Every row gives one point. Each copy is the shape, with its points in the same order, turned, moved and blurred by noise. Say if it was mirrored as well.

Shape (5 x 2):
[[ -8 -39]
 [  1  32]
 [ 43 -52]
 [ 23  30]
 [ 43  23]]
Copy 1 (5 x 2):
[[-25 -21]
 [ 34  23]
 [  2 -65]
 [ 45   8]
 [ 55 -12]]
Copy 1 is: only turned
Copy 2 (5 x 2):
[[ 32   2]
 [-48   3]
 [ 34 -53]
 [-36 -22]
 [-37 -40]]
Copy 2 is: mirrored
Copy 3 (5 x 2):
[[-11 -30]
 [  4  32]
 [-58 -40]
 [-22  42]
 [-44  38]]
Copy 3 is: mirrored

Shape (6 x 3):
[[  1 -21 -18]
 [  2  26  34]
 [ 25   4 -22]
 [-95 -31 -35]
 [ 12  -4  27]
 [-14  45  17]]
Copy 1 (6 x 3):
[[-15  19 -29]
 [  2   1  40]
 [-11 -15 -22]
 [-80  89 -27]
 [ 14  10  13]
 [-32  -7  39]]
Copy 1 is: mirrored
Copy 2 (6 x 3):
[[ 13  19 -24]
 [-25  25  33]
 [ 11  -8  -5]
 [-44  68 -88]
 [  3  30  23]
 [-47  10  19]]
Copy 2 is: mirrored
Copy 3 (6 x 3):
[[ 14 -22   2]
 [  0  38  44]
 [ 12 -26  42]
 [-37  -4 -74]
 [ 26  16  28]
 [-13  40  39]]
Copy 3 is: mirrored

Shape (12 x 6):
[[  9 -35   8 -23 -23  21]
 [ 54 -35 -16  31 -35 -32]
 [ 21 -19  13 -14 -29 -22]
 [ 29  17 -20   6 -29 -10]
 [ -2 -21  -7   1  42  37]
 [ -1 -16  -1  -3  45 -15]
 [ 27  -3  -5  61 -25 -11]
 [ -3 -32 -15   6 -29  95]
 [ 28 -11  -5 -12 -30  63]
 [  1  11  13  -6 -36 -35]
 [ 34 -14  -2  23  -9  12]
 [ -3 -35 -24 -15  17 -48]]
Copy 1 (12 x 6):
[[-11 -37 -46 -10  -6  19]
 [ 13 -40  37  18 -12  54]
 [ -7 -34  -4   0 -30   8]
 [ 33   0   7 -15 -18  21]
 [  0  -3 -48   7  55   6]
 [ -8 -10  -5  10  40 -20]
 [  4  18  28  15  -5  59]
 [ -2  -2 -83 -24  17  73]
 [ 24 -17 -67  -9  -8  48]
 [ -9  -2  12 -16 -37  -8]
 [ 14 -15  -7  16   7  36]
 [-10 -44  28 -17  34 -17]]
Copy 1 is: mirrored
Copy 2 (12 x 6):
[[-48  -7  -6   3  -5   7]
 [-41 -38  42  56  46  18]
 [-48  -7  44  14   8   4]
 [-18 -24  35  -7  46  35]
 [  5 -33 -28 -14  -4 -22]
 [  2 -31  13  -9  10 -49]
 [ 13 -17  33  48  37  26]
 [-22  -9 -73   4  -2  49]
 [-39 -30 -26 -11   0  50]
 [-29  13  58   1  25   5]
 [ -8 -33  12  23  16  20]
 [-34  -9  28   7  45 -61]]
Copy 2 is: mirrored
Copy 3 (12 x 6):
[[  5 -38  42   8 -13  11]
 [ 39 -46 -31  25 -51 -11]
 [ 12 -39  12 -16 -27 -13]
 [ 15  10   1  -1 -52  -7]
 [ 20   7  32  39  31  13]
 [ 37  -6  10   2  36 -10]
 [  2  -7 -44  28 -36  -9]
 [-24  -6  55  64 -23  56]
 [-12  -5  55  41 -40  13]
 [ -3 -16  -4 -38 -27 -13]
 [ 14 -15   4  38 -24  -9]
 [ 62 -26  -7 -26  15   9]]
Copy 3 is: only turned
Copy 4 (12 x 6):
[[ -9  26  -4 -34  -6  19]
 [ 38 -15  29   2  -7  65]
 [  1  15  34 -14 -16  24]
 [ 37   0  21   8  -1   0]
 [-32 -19 -28 -22  38   0]
 [-35 -36  21 -18  25   2]
 [ 25 -26   2  39 -14  38]
 [ 10  30 -86 -25   3   7]
 [ 19  43 -37 -12  16   8]
 [  4   4  44   4 -34  -3]
 [ 12  -2  -4   8  13  30]
 [-10 -45  44 -48   1  14]]
Copy 4 is: only turned
